Rows are points. Each copy is the shape, with its points in the same order, turned, moved and blurred by noise. Some copies are also mirrored. Which?
In the rows, zero is written as 128.

Shape (6 x 3):
[[ 51  43 130]
 [ 95 136 138]
 [118 170 117]
 [146 171  77]
 [ 80 122 123]
 [166  81 112]]
Copy 1:
[[142  30 163]
 [112 118 151]
 [101 162 121]
 [111 168  69]
 [113 105 141]
 [186 124 107]]
Copy 1 is: only turned
Copy 2:
[[ 71  38 127]
 [103 136 144]
 [113 181 124]
 [127 192  84]
 [ 86 122 127]
 [166 100  89]]
Copy 2 is: only turned

Shape:
[[ 99 153 116  72]
 [124  81 120 169]
 [111  77 147  90]
 [232  92 129 115]
 [162 128 152  94]
 [128 207 140 134]
 [105  95 137 104]]
Copy 1:
[[124 122 208 122]
 [104 107  96 122]
 [ 61 125 158  93]
 [127 169 102  19]
 [114 169 160  93]
 [182 170 166 155]
 [ 87 117 159 116]]
Copy 1 is: mirrored
Copy 2, 7 rows:
[[ 87 171 168 121]
 [ 91  96  68 125]
 [ 98 111 143  72]
 [213 109 101 111]
 [154 113 161 119]
 [107 145 168 202]
 [ 90 116 134  97]]
Copy 2 is: only turned
Copy 3, 7 rows:
[[107 190 135  92]
 [108  70 106 124]
 [ 61 114 144  81]
 [145  68 220  96]
 [111 132 192 108]
 [146 183 146 172]
 [ 77 126 128  93]]
Copy 3 is: only turned

Shape (11 x 8):
[[ 68 147 211 105 155 112 144 133]
 [149 110 122 143 180 142 125 147]
 [156 126 170 110 154 122 154 147]
 [138 241 139  87 110 106 128 118]
 [169 126 110 139 164  94 116 117]
 [174 151 152 164 172 125 129 158]
 [ 39 129 128 143 127  94 247  92]
 [129 113 143 131 136 157 138 138]
 [153 199 158 156 110 127 122  78]
 [ 95 168 124 146  65 120 133 136]
 [166 128 130 119 138  83 130 133]]
Copy 1:
[[ 86 142 127  36 170 153 118 104]
 [119 107 134 162 157 151 125 120]
 [129 127 148 105 151 182  97 135]
 [192 207 127  66 135 143 169 130]
 [164 116 151 149 165 116 113 150]
 [121 138 172 148 162 164 146 157]
 [165  47 163   7 134 140 148  48]
 [111 124 141 127 116 158 124 102]
 [160 200 193  94 136 112 161 108]
 [143 144 143  73  73 113 180 123]
 [164 127 143 116 140 142 105 155]]
Copy 1 is: only turned
Copy 2:
[[ 33 114 147 107 151 141 101 168]
 [144 126  94  99 164 140 163 161]
 [101 111 126 129 142 130 156 200]
 [ 80 161 103 182 126  50  88 178]
 [150  98  92 138 182  99 149 162]
 [136 142  91 133 179 142 138 209]
 [ 12  93 117 193 146 172 171  80]
 [124 134 129 120 131 150 145 151]
 [121 169 143 192 178  95  99 158]
 [112 130 109 187 111 140  77 121]
 [132  83 102 151 154 104 139 179]]
Copy 2 is: only turned
Copy 3, 11 rows:
[[121 146 151 184 104 142  79 183]
 [168 130 128 138 162 108 110  94]
 [158 149 131 183 128 125 147 130]
 [ 73 214 143 148  83  68 144 136]
 [146 121  96 139 115  87 140  89]
 [152 124 155 166 158  67 136 115]
 [ 30 135  72 207 166 180 108 171]
 [143 139 146 142 150 150 133 110]
 [ 68 136 175 148  97  85 155 104]
 [ 70 157 139  96 139 123 158 163]
 [147 130  95 147 113  98 160 121]]
Copy 3 is: mirrored

Shape:
[[199 110  99 115 111 165 119 151 145]
 [ 91  84 229 118 112 151 148 154 125]
 [ 71 129 126 155 160 120 168 128 143]
 [ 85 128 110 133 185 113 141 170 153]
 [ 91  68 121 126 129 167 178  83 123]
 [198 130 129 114  52 106  91 142 149]
 [188 100 157  73 127  82  68 169 135]
 [216 120  98  96 114  98 107 144 135]
 [162 107 115  57  57 154  52 159 167]
 [ 90 105 164  78 120 143 198 136 169]
 [ 94 118 140 144 185 137 169 196 152]
 [127 168 140  99 167 165 127 136 136]
 [104 136  76 134 156 104 186 171  70]]
Copy 1, 13 rows:
[[195 139 156 164 175 129 111 174 171]
 [ 64 110 163 116  73  97  73 148 144]
 [ 90 107 131  82 120 180 165 124 150]
 [109 115 123  64 165 162 141 103 166]
 [141  89 188 104  82 184 141 178 137]
 [166 141 134 198 160  60 151 159 159]
 [156 141 166 129 184  33 111 117 128]
 [183 139 169 155 199  97 151 140 149]
 [226 110 123 147 149  46 103 158 183]
 [ 97  51 180 110  96 135 112 147 187]
 [ 71 107 130  76 159 168 100 126 175]
 [146 143 156 128 125 152 113  88 192]
 [ 92 174 171  65 150 156 185 158 185]]
Copy 1 is: only turned
Copy 2, 13 rows:
[[147 109  75 122 114 132 154  78 143]
 [193 200 153 152 113  69 125 165 157]
 [ 84 163 189 154 151 116 124 148 111]
 [ 94 176 133 162 175 130 124 130  83]
 [141 129 183  96 160 131 131 167 167]
 [119 111  64 101  83  47 152  81 142]
 [156 134  24 129 121  57 136 134  86]
 [122  98  51 100 114 101 155  97  96]
 [149 130  30 104 145  53 100  71 174]
 [173 172 187 109 171  81 121 109 120]
 [124 200 152 173 156 143 142 124  91]
 [138 131 133 155 119 131  70 107 100]
 [ 72 181 144  89 120 167 139 149  79]]
Copy 2 is: only turned
Copy 3, 13 rows:
[[168 143 159  87 149 106 126 119 168]
 [ 82  57 159 164  91 206 135 103 128]
 [100 112 102 150 170 183 155 199 100]
 [127  81  97 122 189 148 135 182 125]
 [ 57 186 141 139 162 203 142 147 126]
 [165 136 135 104  66  87 172 115 156]
 [150  66 134  65 121 116 195  91 163]
 [173 128 157  63 128  94 179 127 168]
 [116 122 113  80  98  78 123  59 184]
 [ 60  98 157 162 137 162 143 170 176]
 [135  62 134 150 182 171 118 193 133]
 [116 109 157 135 180 110 133 141 103]
 [122 110 144  70 149 158 137 233  85]]
Copy 3 is: only turned
Copy 4, 13 rows:
[[ 91 102 122 144 118 192 120 150 191]
 [ 72  92 148  57  83  83 135  94 123]
 [145  97  84 108 109 100 161 148  91]
 [122  84  83 120 108 109 146 197 100]
 [166  58 126 102 114 131 186  94 148]
 [ 67 126 114 191  95 145  84  95 186]
 [ 74  92 151 157  87 103  44 173 197]
 [101 124 129 193 105 156  96 161 205]
 [ 21  52 103 172 120 148  94 116 222]
 [100  87  92  84  64  83 188 124 164]
 [107  95  99  81  89 129 156 193  90]
 [ 94 124  88  97 159 105 137 168 167]
 [136 121 143 162 128 104 200 196 102]]
Copy 4 is: mirrored

Shape (17 x 12):
[[118 130 113 193 150 160 158 164 167 125  93 124]
 [116  92 153 145 124 102  88 176  88 119 108 162]
 [107  98  55 224 111 109 119 159 141 118  93 153]
 [ 93 163  89  86 127  94 183 161 103 141 120  81]
 [133 130 111 179 191 112 103  69 117 137 138 143]
 [122 102 132  89 158 145 184 139 124 159 182 190]
 [116 173 153  93  66 166 128 147 120  90 168 180]
 [145  19 152  79 221 102 153 100 215  92  92 161]
 [147  94 101 163 105 146 117 128  97 183  91  59]
 [137  98 158  69 106 127 155 117 148  49 165 100]
 [131 100 107 180 202  97 119 150 164 121 134 157]
 [ 58 102 126  98  76 150 142 153 161 140 144 105]
 [ 91 179  88 136 105 205 136 138 109 131 139 146]
 [145 127 152  95 130 106 165 126 162 183 113 183]
 [ 63 118 120 160 160 177  62 107  89 137 147 188]
 [105  97 178 181  96 156  84 125 112 166 144  79]
 [ 84  89 171 181  54 133 161 130  72 190  79  87]]
Copy 1 (17 x 12):
[[121 200 148 146 125 175  74 175 155 128 151 126]
 [175 137 110 112 166 149 100 161 110 145 121  66]
 [117 182 114 180 152 135  54 150 166  87 109  73]
 [149 150 139 140  47 160 132 145  83  70 174 104]
 [132 150 127 185 174  97  97 130 133 186 163 141]
 [142 114  99 134  73 122 161 205 179 182 140 124]
 [147  48 128  66 108 161  92 141 142 116 125 156]
 [138 228  62 124 160 158 232 164 188 189 141 145]
 [173 191 156 146  83 134  67  73 144 127 135  87]
 [169 116 115  89 129 191 195 121 194 100 178 154]
 [151 182 112 177 173 129 124 205 155 141 144 117]
 [154 134  85  76  72 158 103 134 172  94 185  76]
 [122  93 125 131  75 159  38 128 140 140 143 147]
 [112 155 135  88  90  94 154 173 132 164 132 123]
 [137  88  61 142 149 134  28 149 126 209 152 109]
 [182 157 151  98 127 143  48 101 172 180 184  62]
 [119 150 171 109  78 157  88  68 145 153 150   7]]
Copy 1 is: only turned
Copy 2 (17 x 12):
[[128 111 159 158 167 170 162 143 138 158 104  65]
 [158  87 147 135 103 123  80 140  66 144 133  92]
 [160  82 109 154 111 216 122 164 110 170  83  70]
 [ 70 173  86 146 120 115 117  75 101 131  80  76]
 [177  96 110 200 146 146 154 102 115 165 116 164]
 [157 112 120 105  98  51 190 116 139 130 110 112]
 [121 157 148 132  70 124 166 136  94  62 175 106]
 [180  31 169 219  95  44 130  71 212 159 104  63]
 [140 132 108 106 180 177  67  94 150 154 114 119]
 [ 85  94 122 170  79 101 130  73 163  94 189  85]
 [153  54 125 196 139 117 155 150 125 167  84 105]
 [ 78 140 155 104  67 131 112 118 165 136 116 102]
 [122 168 153 110 121 181 182 117 106  92 106 127]
 [185 161 124 160 103  57 132 140 152 129 108  82]
 [178  97 182 128  95 158 159 118  76 144 114 191]
 [118 123 156 107 149 156  78 139 137 175 176 154]
 [138 182 132  73 134 164  63 107 118 219 164  84]]
Copy 2 is: only turned
Copy 3:
[[162 145 149 192 139 113 141 145 133 109 125 167]
 [135 116 140 108 178 150  86 141 104 131  81 154]
 [171 164 123 176 139 156 158 109  94 109  49 181]
 [129  90 215 136 104 130 184 132 100 151 135  84]
 [ 90 158 111 144 198  79 173  86 120 165 109 155]
 [ 70 107 177  93 172 104 163 173 100 124 158 198]
 [122 174 157  58 127 107 101 154  62  98 175 125]
 [ 82  22  60 147 200  79 165 161 174  39 106 162]
 [143 146 137 148 153 195 160 107 170 190 146 147]
 [ 87 104 115 112 166 143 140 178  90  73 176  71]
 [128 102 120 182 196  76 147 136  93 127  97 180]
 [ 99 112 129 128  73 168 127 160 102 125 163 145]
 [115 207 169 104 101 100 163 168 105 157 156 149]
 [125  70 154  90 154  86 150  95 117  98 175 187]
 [ 52 188 121 109 132  87 110 158 104 182  82 182]
 [ 98 172 118 156 149 178  82 129 135 173 160 142]
 [ 98 156 196 157 118 225  98  76 168 131 144 162]]
Copy 3 is: only turned
